Rows are points. The points of each table are mixes of a few directions, plus a little noise. Count the directions of each table, and those that both share. Where both have some left over, give the other angles between the two spaces (their principal angles), to ten degrees, smallest first.
(in the rows, 128 means zero)

First (5 x 3):
[[135 118 118]
 [167  67  65]
 [106 164 164]
 [128 127 127]
 [105 165 166]]
Second:
[[ 90 189 191]
 [144 103 101]
 [144 103 102]
 [134 118 118]]
Directions: first 1, second 1, shared 1

First:
[[173 142 183  76 119 114]
 [128 125  95  89 175 166]
 [143 155 123 131 106  97]
 [157 132 184 100 114 116]
 [ 87 130  59 194 122 121]
 [127 111 175 143 107 121]
 [117 145 101 167 102 100]
 [ 93  86  97 126 178 190]]
Second:
[[186 159 109 154 149 182]
 [116 122 118  64 142  85]
 [103 109 132 111 128 103]
 [ 28 132 129 138  70 111]
 [185 172 142 162 112 166]
 [136 168 111 105 120 136]
 [178 105 139 165 157 152]
 [111  97 106  93 160 107]
 [107  86 163 159 115 110]]
Directions: first 3, second 4, shared 2; angles 60

First:
[[182 107 137 140 140 118 151 160 146]
 [156 232 150 100  96 175 108 109 160]
 [124  99 141 186 143 113 125 156 183]
 [200 135 141 126 131 133 150 157 150]
 [110  80 104 105 139 106 143 118  71]
 [ 65 128 125 154 126 126 101 111 142]
 [ 80 179 110  70 103 151 105  73  69]
 [162  89 140 174 146 110 143 168 171]
 [135  77 108 101 140 106 154 130  69]
 [ 65 156 124 125 116 139  96  95 123]]
Second:
[[156 173 113  81 101 155 113 119 127]
 [136 112  89 106 124 154 109  81  77]
 [134 156  95  86 101 157  96 104 118]
 [164 174 198 140 134 101 179 201 191]
 [100 122 124 139 126 120 115 132 144]
 [115  68 144 179 166 103 156 127 105]
 [ 54  54 115 188 154  99 113 117 124]
 [165 165 146 106 119 135 144 145 139]]
Directions: first 3, second 3, shared 1; angles 40, 40

First (11 x 12):
[[129  69 125 176 109 194  80 208 172 119 135 159]
 [155 143 116 161 162 165 152 139 131 136 152 121]
 [154 145 114 140 148 151 154 134 137 137 135 106]
 [127 120 112 122 157 109 172  80 140 145 117 112]
 [137 114 108 122 136 130 156 117 159 141 109 103]
 [ 94  94 152 137  98 126  70 153 117 109 134 177]
 [118 103 139 177 144 161 104 152 121 121 161 175]
 [160 161 120 115 107 149 126 166 138 126 119  91]
 [119 138 127 103 134  92 150  85 118 134 116 116]
 [ 96 174 169  96 110  67  97  93  51 108 144 157]
 [116 148 127  60 102  63 146  80 123 132  86  90]]
Second, 11 rows:
[[102 127 137 141 147  81 127 131  96 164 182 132]
 [108  98 148 152 127 131 126 106 107 141 189 153]
 [150 165 135 104 104 139 115 142 128  95  89 127]
 [105 164 123  86 140   7 153 128  96 196 161  72]
 [115 127 140 144 148  99 114 146 116 128 136 170]
 [133 123 105 109 120 183 129  84 149  89  56 103]
 [174 124 105 138 126 182 137 177 191 109  76 122]
 [147 112 144 103  84 145 144  97 152 106 110 136]
 [109 127 117 132 164  71 134 142 126 158 128 131]
 [137 116 142 158 117 187 108 137 123 103 149 158]
 [128 125 114 142 131 181 121 118 123 120 132 103]]
Directions: first 4, second 6, shared 3; angles 60

First, 9 rows:
[[ 93 139 122 174 114 148 166 151 156 108 137  87 126 144  75  67 145 127
  112 175]
 [118 116 135 139 132 106 151 133 120 145 137 137 102 107 132 127 126 143
  116 132]
 [158 140 101 119 195  74 153  88 167 142 118 135  62 149 164  88 120 205
  135 154]
 [163 128 137  71 108 158  49 114  94 121 111 156 191 130 162 208 117  77
  156  64]
 [ 72  96 171 162  50 164 138 188  71 135 156 127 170  72  83 168 137  57
   99 109]
 [173 163  97  90 157 148  80  90 165  97  99 117 154 188 146 118 126 134
  162 125]
 [ 79 131 133 181  92 160 165 167 140 108 144  87 141 130  63  81 147 105
  106 167]
 [159 119 120 104 182  65 140  94 130 162 123 163  67 116 184 136 112 188
  132 121]
 [136 121 136 112 122 128 110 126 109 135 127 143 139 116 143 159 123 115
  132 105]]
Second, 10 rows:
[[ 70 103 143 184 111 113 189 163 115 145 159 116  92  91  95  99 142 142
   90 162]
 [132 103 132 163 115  97 203 159 125 174 144 157  82  63 123 125 101 150
  101 139]
 [209 143  36  71 190 161  43  36 172 103 106 155 139 205 216 151 124 217
  173 143]
 [130 153 141 138 132 110 163 146 153 121 115 104 117 136  92  81 124 109
  128 137]
 [105 103 120 147 120 131 138 131 110 139 150 139 114 106 137 140 136 151
  111 144]
 [118 128 192  85  90 134  71 150  66 121 117 133 189 107 123 196 129  27
  142  48]
 [132 131 110 107 160 121  96  92 132 119 125 129 120 159 160 129 139 160
  139 133]
 [122 149 142 133 165  81 162 124 152 128 119 106  85 145 114  73 132 142
  128 143]
 [135 121 111 140 111 152 135 136 132 130 133 134 141 120 125 136 123 132
  125 136]
 [131 149 144 109  89 176  82 145 120  95 111 107 200 150  99 147 132  50
  146  97]]
Directions: first 3, second 5, shared 3

First:
[[135 128 125 143 124 144 126 126 135 110 133 134 139 132 120 128 121 119
  122 120 108 121 147 140 117 118 137 126 118 108 125 118]
 [ 93 129 150  51 153  49 135 140  92 220 102  96  69 105 170 124 165 177
  157 171 230 164  31  67 179 184  83 143 188 233 139 176]
 [127 128 129 127 128 127 128 128 128 129 128 127 127 127 128 127 128 128
  129 128 129 128 127 128 128 129 128 128 129 129 129 129]
 [145 129 117 165 114 167 124 122 146  82 141 143 157 140 108 130 110 105
  114 107  78 110 176 159 103 100 150 121  97  77 121 104]
 [114 128 137  95 140  94 131 133 113 167 117 114 102 118 146 126 144 149
  139 147 172 144  87 102 150 151 108 134 154 172 133 149]
 [157 129 110 190 107 192 122 119 158  53 149 154 176 148  95 131  98  88
  105  93  43  98 206 178  85  84 166 116  79  42 118  89]
 [119 129 133 108 134 108 130 131 119 151 122 119 114 121 138 127 137 140
  134 139 153 137 104 113 141 142 117 132 143 154 131 140]
 [134 128 124 141 123 141 127 126 134 111 133 135 139 132 121 129 122 120
  124 120 110 122 145 138 119 119 136 125 117 109 125 119]]
Second:
[[124 128 131 119 131 118 129 129 123 139 124 124 121 125 133 128 133 134
  132 133 141 133 116 120 134 135 122 130 135 141 130 134]
 [120 128 133 111 134 110 130 130 120 150 122 121 115 123 137 127 136 139
  134 138 151 137 106 114 140 140 117 131 142 152 131 139]
 [111 128 140  90 141  88 132 133 110 174 115 112  98 116 149 126 146 153
  142 150 180 147  79  97 154 156 105 135 159 181 134 152]
 [131 128 127 134 126 133 127 128 130 121 130 130 132 130 125 128 125 124
  126 125 121 125 135 132 124 124 131 127 124 120 127 125]
 [168 128 103 215  98 218 120 114 169  22 157 164 195 155  81 133  86  72
   96  78  10  86 239 199  69  65 181 112  58   7 113  73]
 [115 128 136 100 138  99 131 132 114 163 118 116 106 119 143 126 142 147
  139 144 167 142  91 105 148 149 111 133 151 168 133 146]
 [147 128 115 171 113 173 124 122 149  75 142 146 162 142 104 130 107 100
  112 103  69 107 184 164  98  97 155 120  93  68 121 100]
 [109 128 141  85 143  84 132 135 108 180 114 110  95 115 151 126 149 156
  143 152 186 149  74  94 157 159 102 136 162 187 135 155]
 [113 128 137  97 138  96 131 133 113 165 117 115 104 118 145 126 143 148
  139 146 170 143  88 103 149 151 109 134 153 171 133 148]
 [142 128 119 160 117 161 125 124 143  90 138 141 153 138 111 130 113 108
  116 110  85 112 168 153 107 105 147 122 103  84 122 108]]
Directions: first 1, second 1, shared 1

First, 8 rows:
[[ 93 114 154  82 162 118 129 105 105 180 151 126 205  84 114 149  77 171
  117 142  90 106 146 191 166 138 148 168  63  41 133 130]
 [119 137 106 131 134 127 122 127 128 126 120 144 139 135 124 140 141 140
  129 137 130 143 136 132 154 137 110 142 164 152 157 119]
 [139  96 110 149  59 125  88 119 196  95 126 159  91 182 154 124 177  88
  155 121 191 160  94  90  95  87  88 121 154 229 133 115]
 [116 114 130 116 122 123 116 116 139 140 136 139 150 127 130 138 123 135
  132 132 132 131 126 142 138 120 121 144 113 127 135 123]
 [157 116 156 141  99 132 135 137 141 110 132 104  78 136 141  99 129  89
  133 108 143 114 105  96  68 106 148  90  92 128  78 141]
 [ 89 167  58 127 174 126 119 128 106 137 104 173 186 132 106 173 151 186
  122 162 112 166 169 159 230 172  81 182 239 168 224 101]
 [151  94 186 119  97 127 134 124 142 131 151  94  99 117 142  97 101  90
  131 105 134  94  99 116  55  94 167  94  29  82  54 149]
 [158 187 125 157 176 146 180 169  65 107 102  85  78 109 111 103 125 125
  104 120  91 109 149  99 117 169 161  83 169  97 109 146]]
Second (9 x 32):
[[114 109 124 121 105 119 100 111 158 137 143 149 149 139 132 138 138 127
  141 127 150 146 118 143 135 113 104 157 121 154 144 113]
 [144 131 131 133 137 137 148 141 113 118 115 114 106 125 130 122 121 124
  117 133 111 112 137 110 115 128 151  99 135 110 112 146]
 [123  95 132 125 104 126 118 121 148 136 128 141 131 134 142 137 124 128
  135 142 132 137 124 119 120  95 125 135 115 139 131 139]
 [ 78 128 123 122 122  90  84  95 139 199 185 147 227  96  99 153 123 157
  149 117 137 184 122 206 189 141  65 245  93 140 202  83]
 [108  59 145 121  91 121 121 117 138 177 139 144 160 116 151 153 100 149
  139 165 102 156 133 123 114  61 129 169  86 115 151 160]
 [126 150 116 127 130 124 111 120 143 113 134 136 131 139 119 122 147 120
  133 106 156 128 116 145 140 152 107 130 141 156 129 100]
 [148  80 165 141 142 156 206 171  55 156  91  91  90  90 157 132  60 150
   99 189  25 110 175  64  69  67 216  83 102  28  97 228]
 [146 202 109 132 168 137 134 137 117  83 119 112  99 138 102 100 157 110
  114  87 156 100 120 139 146 202 121  92 171 142 110  92]
 [168 198 106 132 154 146 129 142 143  35  96 118  54 172 122  91 178  86
  117  86 184  78 108 105 120 193 131  37 191 167  75  98]]
Directions: first 3, second 3, shared 1; angles 30, 60

First:
[[159 110 117  96 118 148 115 128 121 113 106 110 154 101 124 159 139  84
  153 144 116 103 130 149 144 151 115 110 145 130 100  98]
 [ 99 138 159 122 160 110 150 139 122 138 144 130  99 148 125 117 112 166
  104 127 143 169 132  99 121 121 116 139 110 118 154 166]
 [131 122 138 113 140 136 132 136 120 126 131 125 128 121 123 141 127 120
  127 133 127 136 130 122 131 138 113 127 132 123 129 132]
 [ 91 129 195 144 201 159 173 173 102 154 214 178  83 136 103 135 110 154
   65 103 134 214 125  55  99 136  76 176 129 100 203 209]
 [132 139  89 165  85 111 108 102 151 127 109 130 141 138 144  99 136 135
  143 119 126  89 122 156 125 105 172 122 124 145 111  99]
 [179  92 128  11 131 140 111 130 105  92  56  57 168  82 120 199 138  58
  183 187 119  96 144 165 177 182  85  75 145 126  63  78]
 [ 88 164 117 134 111  38 128  96 156 131  80  93 103 183 157  67 109 211
  132 139 160 127 138 140 133  80 181 110  78 142 116 133]
 [144 130  81 239  79 182 107 120 147 143 185 202 149 115 128 106 152  96
  117  73  99  90 103 137  93 109 165 164 161 141 149 109]]
Second, 10 rows:
[[122 139 132 118 126  97 103 138 112  98 152 167 113 164 132 169 142 122
  122 148 162 123  90 157 125 110 100 144  91 101 117 179]
 [102  89 121 108 185 121 143 123 154 149 106 119 164 122 147 128 142 109
   73 127 111 144 173 115 188 112 159 117 138 114 125 106]
 [ 58 130  99 183  85  89 141 150 123 128  88  98 108 124 110  81 137 206
   89 112 124 199 129 151  63 101 158 111 166 137 204 145]
 [110  51 112  68 153 128 147 175 117  99  82  93 179 105 103 198 184  92
   79 135 101 172 148 147 143 133 118  94 189 104 133 141]
 [ 84 120 116 144 115  98 144 147 135 114 112 117 128 145 123 117 155 153
   86 119 139 161 136 135 111 107 147 119 141 128 154 143]
 [209 156 155 142  86 192 194 104 160 154 137  64 124 124 106  52  92 162
  219  65  92  72 158  36  87 171 163 119 159 213  91  71]
 [204 151 150  97 149 147  85  98 102 146 167 168 107 129 134 167  71 120
  217 147 117  73  78 132 138 142  83 157  79 111  81 160]
 [143 162 140 123 146  96  72 108 106 124 174 200  94 166 151 166 100 128
  155 161 162  98  70 160 141 105  90 166  50  88 104 188]
 [127 120 120 141 118 163 136 127 129 144 106  99 140  78 121 102 123 113
  128 124 105 139 155 123 126 155 135 112 167 146 150  75]
 [121 162 135 157 118 148 116 110 143 124 157 155 123 123 154  99 134  75
  111 141 166  99 144 124 158 144 126 142  99 138 122  73]]
Directions: first 3, second 6, shared 1; angles 60, 80
